Each row is a point. To make a cloud, some directions were put in groups of two or more. Within a group, all points are equally far from the middle, so they leave a hole (a ring in 2 directions, a hollow ball in 3). The other directions are filled evenly. Then the cloud was stretched, turned, moved and blurred a little. How many holes are there, and how many directions does each take, smallest first?

Cloud:
[[ 11  38  32]
 [ 13 -43  20]
 [  8  38 -20]
 [ 40  -9   2]
 [-60  -6  15]
 [  7  40  -6]
 [-36  15 -49]
 [ 34 -48 -41]
 [-36  21 -38]
 [-25  36 -22]
 [-11 -50  21]
 [-50 -13 -22]
 [-51 -27   9]
 [-19 -51   8]
 [-38 -40  -8]
 [ 32 -27  12]
 [  9 -39  46]
 [ 39  -9   9]
 [-50  -6 -23]
 [ 21  30  17]
 [ 45   6 -25]
 [-29 -46 -22]]
Holes: 1 (2)

Cloud, 31 rows:
[[-12 -15  -5 -35]
 [ -6  21 -21 -21]
 [-52 -22  16 -12]
 [-43 -25  -4  -5]
 [-40  19   5 -28]
 [ 28   4 -27   1]
 [-56   0   0   4]
 [-28   6 -16  24]
 [-30  17  46   4]
 [ 27  17  -1 -16]
 [ 14 -19  21 -21]
 [-27   3 -15 -29]
 [-56   8  11 -20]
 [ 22  12  13  18]
 [ 14 -19  13  19]
 [-34   2  47 -24]
 [-12  -3  39  18]
 [-13  29  36 -15]
 [ -6   5  48  -2]
 [ -8  -1  16 -40]
 [-58   1  36 -11]
 [-14   6   6  33]
 [-19 -33  14  10]
 [ 28  -3  16 -14]
 [-60  -4  26 -15]
 [-25  30  -8  12]
 [  2 -31 -15   5]
 [-41 -16  25 -30]
 [-32 -12  10  26]
 [ 25 -18   2 -15]
 [ 31  -2  17  -4]]
Holes: 1 (4)

Cloud, 77 rows:
[[  6 -22 -28  25  -9 -38  29 -20]
 [ 11 -19  18 -27 -29 -34  -1  24]
 [-11  19  -7  22 -22 -14  33  60]
 [  0  -8 -10 -29   5  -2  17 -24]
 [ 29   2  -6 -16  -5  29 -36 -11]
 [-12   1   8 -12  10   3  13 -23]
 [-17 -34  18  16 -33 -28   8  26]
 [ -1  -5 -27 -19   5  -5  18  56]
 [-13   8  13  49 -30   2   4  46]
 [ 24   1  27  10  16 -33  14 -28]
 [ -4 -44  -3 -20 -16 -12  37  12]
 [ 35  10  -8  28   8  16   7   8]
 [ -5  -6 -19  25 -20 -26 -35  -8]
 [-10   8   4 -31  16  -9 -21  41]
 [-19 -11   5 -13 -14 -32  27 -11]
 [ 15 -26  23 -11  -7   8   4  40]
 [-11  -3  30 -29 -26 -14  -1  24]
 [-14 -27 -15   0  39  16   1  29]
 [-10 -44 -26 -52  21   8 -16  35]
 [ -6 -31 -17  11  -4  45   3  -6]
 [ 28  -6 -14 -14   9 -20 -26  -5]
 [ -6   5  15 -15 -29 -39  14  14]
 [-21  10  -2   8 -12 -56   7  12]
 [-32  12   2  14 -28  -4 -32  28]
 [-43 -24 -14  -7 -24   8  16  -3]
 [  8  11  -2  38 -36 -11   2  40]
 [ -2  -9  18   3  32  17  48  30]
 [ -8  36 -10 -33  17 -31 -22  38]
 [  8 -13  -3   1  35 -29  34  18]
 [-22  19  33   9 -25 -50 -29  29]
 [-32 -39  -8   5  41   3 -29  33]
 [ 30  31  17  -2  13   3  -2   0]
 [ -4 -36 -21 -12  21  41  19   4]
 [-21 -11  27   2  -9 -24  -8  28]
 [-13  10  -9  10  -2  -1  41  45]
 [-19  12 -35  -6  26  28   2  33]
 [ -1 -15  -6  -7 -29  26 -20 -39]
 [-13   6   1 -40  23  26  14  15]
 [-12  30   1  22  28 -20  -7  -9]
 [-11  29  -9  -4   8   0  13  33]
 [ -1 -35 -20  40 -17  -3   3  -9]
 [-23 -28  11 -17   3 -21 -41 -15]
 [ 12  -1 -24 -36  24  28   0  11]
 [  0   7  18 -28   5  -3  -3 -15]
 [ -3  -2 -14 -22  10 -13 -37  27]
 [ 36 -27  -1   2 -19 -28  58 -19]
 [-38  -4   0  21   0   2  -9  14]
 [-14   6  30 -34  18  -6  25  -6]
 [ 17  16   5  26   6 -12 -28  36]
 [-13   2   5  32  10   2 -45  20]
 [ 36   5 -11 -15 -22 -40 -29   8]
 [-15  -4 -33  12  10  11   7 -11]
 [  6 -43  -6 -40  19  -2   3  37]
 [ 11  -5 -34  29  27  17 -17  15]
 [-18   2 -22   6 -28 -27   5  51]
 [-30  12 -28  -5 -30 -16  -6  26]
 [ 15  22   7   7   3 -21  31 -11]
 [ 21  20  20   0  -5  19  15 -30]
 [-28 -45 -23 -30  -3  -1  39 -14]
 [-16 -15 -18 -15  -5   4  43   5]
 [-18  19  10 -17  29 -30  11  16]
 [  5 -30 -21 -18  32   2  31 -21]
 [  3  23  29  11  15 -16  20 -20]
 [-22   3   0 -10  13  -4 -13  24]
 [ 18  16   3  27 -20 -16 -32  22]
 [ -5 -20 -21  -1   4  17 -13  58]
 [  7   4  -7 -20   4   4  18  60]
 [  2  34  30   5  21   7  19   0]
 [  0   0  -1  21  34  10  22  -7]
 [ 18 -13  15  -9   8  -4  36 -10]
 [-29   6  17   2   2  19 -16  19]
 [-30  -1  -4  -9 -35 -20 -33  34]
 [-10   7   7  32  45   1  28  -3]
 [ 21  14  -7   3 -43 -33 -17 -14]
 [ -3  22  35 -10 -23 -18 -24  33]
 [-34  -7   2 -18  -5 -30 -21  18]
 [-17  50  28   7  15  -8 -11  15]]
Holes: 0

Cloud (106 x 9):
[[  1  26 -30   7  16  -9   8   5  59]
 [ 21  24 -23  11 -48  49   9  -5   1]
 [  3  19   7  20   0   5  -4  -6  58]
 [-38  10 -10 -16 -21  21  35  32  22]
 [-51  37  13 -19  15 -10  -4  11  18]
 [ 44  -6 -21 -18  -3  -8 -26  19  14]
 [  3  53 -27   1   1  -1   0  41   6]
 [-40 -21 -37  13  17 -31  -6  26   2]
 [-11 -29 -27   9  -3 -43   8   5  21]
 [ 18  -5 -21  -7  16 -28 -35  -6  15]
 [ -6  57   0  17 -21  14 -13  31   4]
 [ 22  51 -13  36   0   3   7   6  21]
 [-25  38 -35  33   7   0 -10  21   0]
 [-32  24  -8  -6  33 -21 -14  -7  33]
 [ 25  43 -33  17  -8  54  27  10   6]
 [-24  25 -26   3 -31  60   6  12  -4]
 [-21  12 -33  42   5  -4 -19  36   5]
 [ 15   9  -8  29 -27  31   9 -11  23]
 [ 27  42  12  22  -8  34  -7  -5  25]
 [ 16  20 -28   1  -1   5 -15 -19 -25]
 [-23 -22  11  34  18  22 -18 -17   1]
 [-12  14 -22  26  24 -16 -15 -14  -6]
 [-45   8   7 -32  -4  -6  -7  23  -4]
 [  9   3   0 -17  11   0 -24   1  35]
 [-27   4   8  26 -19  27  27  33  21]
 [  7  -9 -13  -4 -31  -8  15  27 -40]
 [-19  22  32  19   2 -13 -17   3 -23]
 [ -7  17 -21  -6  -7 -23  13  -8 -21]
 [ 27  26 -32  -3   1  -7   7   1  37]
 [ 12  19  10 -18   4 -23 -25  -9  32]
 [-40  37 -18  21 -22  20  -5  22   0]
 [ 23 -26  20  26   7   3 -24  31 -10]
 [  2  -5  10   3 -32  38  17  20  13]
 [-26  23  35  42  17   1   9  18  29]
 [ 13   9 -55  35   1 -11 -33  -3  10]
 [-37 -34 -25  20  14 -17  21  28  -6]
 [ 18  28  11  13  -8  22 -31 -11   7]
 [-21  19 -34 -22  -9  21   6 -18  17]
 [-16 -21 -20  29 -42  -3 -19  31  -9]
 [  3  13 -60 -11 -16  37  25  21  -4]
 [ 14  21  -3  44   3  15 -23  -2  45]
 [-29 -14   7   1  31 -17  18  41  33]
 [ 38 -11   1  35  21 -12 -11  -2  17]
 [  7 -17 -24  31 -32  16 -18 -14   9]
 [-11  -7 -40 -14   5   7 -14  31 -12]
 [  8   4 -39  28  -1  22  12 -13  -3]
 [-52 -17  -3  36   4  21  -3  25  -1]
 [-39 -45 -19   2 -27  -7  -4  32  15]
 [-17  -3  -9   9  26 -40 -16  -8 -11]
 [-11  32  25 -25  44 -18  -6 -21  10]
 [ -9  11  -5  -7  44  -2 -12  -6  34]
 [ 13 -18  -9  -8   2  -8   9  -6  34]
 [ 17   7  -2  25  -9  30 -27  15  32]
 [ -1   2 -34  11 -17  12  27  40  -9]
 [  6 -35   3 -11   5   1  11   4  29]
 [-30  18  29 -29  21  -4  10  32  15]
 [-21  -6  19  22 -12   2   9  38  38]
 [ 36   8  10 -10  17   8  -1   7  -7]
 [ 36  13  18  32 -25  -7 -13  -6  24]
 [  2 -23 -55   0  -5  17  16  16  19]
 [-24 -35   0   7 -17  18 -21  14   0]
 [-21   1   2 -27  19 -18  -2 -31  -8]
 [  1 -18   4 -13   7 -20 -38 -12  23]
 [-29   1  10  51   1   0  20  -4  36]
 [ 20   9 -17   1 -15  32  27  25 -19]
 [ -9 -20 -19  25  38 -13  22 -10  36]
 [ 28   2  -5  31  16 -26  -1   0  21]
 [  8  41  -9  17  12 -13  12  20  15]
 [  6 -30  -5  -1 -39   0  -2  47  35]
 [-11 -15 -19  34  -8  29  11  -2  55]
 [ 10  56  15  18   1  29 -12 -13  26]
 [-27 -35  24  20  30  20  10  20  52]
 [-14 -12  13 -11 -40  23  18  23  -2]
 [-28 -30  28  23 -16 -33 -19  -7  -8]
 [ 14  55  23  16 -19  -1 -10  14   2]
 [ 21 -22 -48  14 -36  20  -1  26 -23]
 [-38   6 -39 -11 -28  39   0  25  15]
 [-29 -36 -11 -10   6   7 -20   4  16]
 [ 25  39  15  -5  30  -2   7 -14   2]
 [  1  13 -30 -18 -11 -23   0 -17 -13]
 [ 37  11   7  -3 -16   5  -1  41 -21]
 [ -1   1 -18 -11  -6 -14   9  49  28]
 [ 13  -2  23 -16   0 -27   6 -14  28]
 [ 25  -5  20   8 -22 -18 -13  -8  41]
 [ 39  28  30  19  11   1  -5 -15  -5]
 [ -9  27  11  17 -27   6  25   6 -25]
 [-11   1 -45 -25 -23 -18 -18  39 -11]
 [ -8   3  11  16  11 -26 -20  22 -25]
 [ 41  38 -21 -10  -1 -13  -9   0  20]
 [-25  -7  17   5  41 -25  18  33  20]
 [ 29   7 -19  32 -28 -23   6  17   4]
 [-33  -6 -28 -12 -13  32  -8  13  16]
 [-28 -26 -16   1   4 -23  23  24 -11]
 [ -7 -46 -19  30  -9  10  -7  21 -25]
 [-10 -10 -13  19  -3   3  11 -10  58]
 [ 11   9   7   8  41  13  22  -7  13]
 [-30 -10 -34 -14   9  18   0  -7  19]
 [ 13 -35 -35  17   3  -7  -2 -10  -6]
 [ 36  38   1  -3  15  -5 -16 -10  -5]
 [  3  41 -40  11  -3  -5  28   8  20]
 [-41  15  -1  35   3   2  13   1 -16]
 [-29 -11  27   8 -20   4  -5  15 -37]
 [  5  -6  49  12 -20  10  14  27 -13]
 [  3  30   6 -31 -20 -22  19  20  13]
 [-30  28  -6  37  -6  14  16 -18   6]
 [-32  34   5 -11  -4  11  -3  38  31]]
Holes: 3 (2, 2, 2)

Cloud, 95 rows:
[[ 13  35 -27   0   2  20  -3  -6  -4]
 [ 29   1  24  -2  21 -42   9 -12  22]
 [-16  10 -11 -22   0   6 -17   8 -22]
 [ -5 -43 -24  22  27   1   5 -13  32]
 [ 18 -35   8  17  15  15  33   9  -7]
 [  1  -6 -34   7  12  13  18 -24   1]
 [-26  -5  23 -17  27  15  15  -8  -4]
 [ 23   7  15 -17   2 -11 -24  22  -8]
 [  5 -45 -21  14  23  48  13  12  -4]
 [  1 -10 -25  -9  30  35  10 -12  -3]
 [-20 -18 -30 -13  -1 -12 -14  -6  -6]
 [ -6 -34  -5  34  -2  -6 -14  -8 -20]
 [  5   3 -13  16  16  17   3  43  -7]
 [  5   5  40  10  30 -21   2  17 -20]
 [-25 -30  30   8  39 -26  -9 -40  -3]
 [ 19   3  19  19 -13  35  24  21 -19]
 [ 35  -7 -19  19  26  11  19  31  -6]
 [ 32 -25  16   1  16 -17 -30 -20 -20]
 [ 21  10  21   6  17 -22  37 -29   4]
 [ 33  -9   0   0  36  29 -12  16 -21]
 [ 12   1  17  17  18 -24 -15  28 -19]
 [ 28  13 -41  -1  27  21 -11   0 -31]
 [  0 -16  38  16  -3 -13 -22   6 -17]
 [ -1  -5  43 -12  -6 -24  -3  -1 -55]
 [-19   1   6   5  24   6  19  22  -4]
 [  9  13  46  28  12  -2  10 -10  -3]
 [ 38   7  18  -8  14 -11  44 -10  -3]
 [ 46 -17 -13  -2   0 -21  11  -5 -21]
 [-25 -19   9  19   7  -7 -32 -26  -9]
 [ 13   8  39  15 -14 -21 -14   4  -5]
 [  6 -27 -17 -17  14  -2 -24  16  -9]
 [  4   2   6 -19   4 -16   1 -30  16]
 [ 19 -25   8   1  38 -48   4   1  -8]
 [ 24   8  18  20  22 -28 -15  22 -45]
 [ 24 -33 -18   0  12  -6  15  13   3]
 [  6 -38 -35   0  23  23 -18  30  -9]
 [ 26   0   2 -18  -2 -13 -21  -9   6]
 [ 39 -10  18  -8  43   2 -16   4 -33]
 [-12  -5 -37  -8  27  17  19  13   8]
 [ 10 -30   8  -7  29 -37  -5  -5   5]
 [ 20  16 -21  14  -8  16   9  24 -30]
 [ 39  43  13  16 -14 -17   8  -3  -6]
 [-26  -7 -40   2  29  19  13   7   5]
 [ -7 -35 -25   7   2  -9 -17 -17 -16]
 [  2 -47 -47   1  15  32 -13  18  -8]
 [ -5 -19  18   1   6  -7  -6 -47  -9]
 [ 38 -30 -23   3  11   2  -1 -15   0]
 [ 14   1 -28  -3   7 -22  28 -12  -1]
 [-23  -2   6  24  25  20 -15 -10  25]
 [  9  11   4  23  44  -3  12 -11 -38]
 [-13  24   8  -8  10  -7 -13 -19  -7]
 [ 10 -35 -25  -4 -10   9  -4   6  16]
 [ 10 -18 -41   2   1  29   4   4 -19]
 [-35 -18  -1  18  14  14 -43 -21  -6]
 [ 47 -17  -4   2  -6 -17   8   4 -10]
 [ 19   5   5  -9  18 -12  21  37  -9]
 [ -8 -30 -30  44  15  15   2  13   6]
 [ 24  14 -43  18   8  19  -5  19 -29]
 [ 33   4  29  18  24  -1  21  -4   7]
 [ -2   0  -7 -21  27  17   5  -7 -23]
 [ 21  -6  33   0  -7   2  -7 -23 -18]
 [-11 -23  -3  28  -4  22   8   7 -40]
 [ 16   9  18  17  30 -10 -22  12   3]
 [  2  11  26 -19  16 -44  -3 -30  -4]
 [  8  16 -13  25 -24   4  10   1   7]
 [ -7 -35 -22   8  21  34  15 -30 -19]
 [ 17  -1 -22  26  -8 -14  -1  13 -17]
 [ 58 -11  -2  -1  18 -15   4 -25 -15]
 [ 18 -33  29  24  20   2  -4 -12  12]
 [-14   0  -7  23  24   4  23   2 -21]
 [  3  22   4   5  22  -2  -6  35   1]
 [  3   7  29  -1  -4  18  -3  27 -38]
 [ 13  37  25  10  23 -11  29   5 -16]
 [ -3 -13 -15  -8  40 -16 -26 -31  15]
 [ 17 -29 -29   8  28   9   5 -17  33]
 [-11  -8 -16  27   6   1  18 -15  28]
 [-28 -48 -30 -10   0  12  -1 -10   3]
 [ -2 -23 -16  30   8 -11 -20   6 -25]
 [ -8  -8 -18   9  10  -2 -34 -31   5]
 [ 30 -16  31   2   2 -39 -19  -1 -39]
 [ -8 -14 -18  28  12  60   7  30   4]
 [ -7   3  18   7   0 -51   0 -24  -9]
 [-14   6  -8   1  28 -19  13   4 -17]
 [  2 -31  -9 -18  32  -1 -26   5  -9]
 [-20 -19 -42  -6  13  31  21  -5   4]
 [ -8  -6 -21  31  28  24   7 -28   2]
 [ -2  18  16 -14  22 -31  10  -9 -41]
 [ 49 -11  29  18  28 -34  -4  -6   4]
 [  2  24 -13  21  14  19  24   8  14]
 [-38 -12  -8  21  29  24  -5  17  -5]
 [  6   5 -32   1  -2  11  21 -10 -10]
 [ 13   2  23   8   1 -14 -30  -7 -20]
 [-26  23  -3   6  16  20  18   6  -1]
 [ 13  13  17   7   8  -7 -24  24  11]
 [ 18  14  29   4  26 -47   3 -16  14]]
Holes: 2 (3, 3)
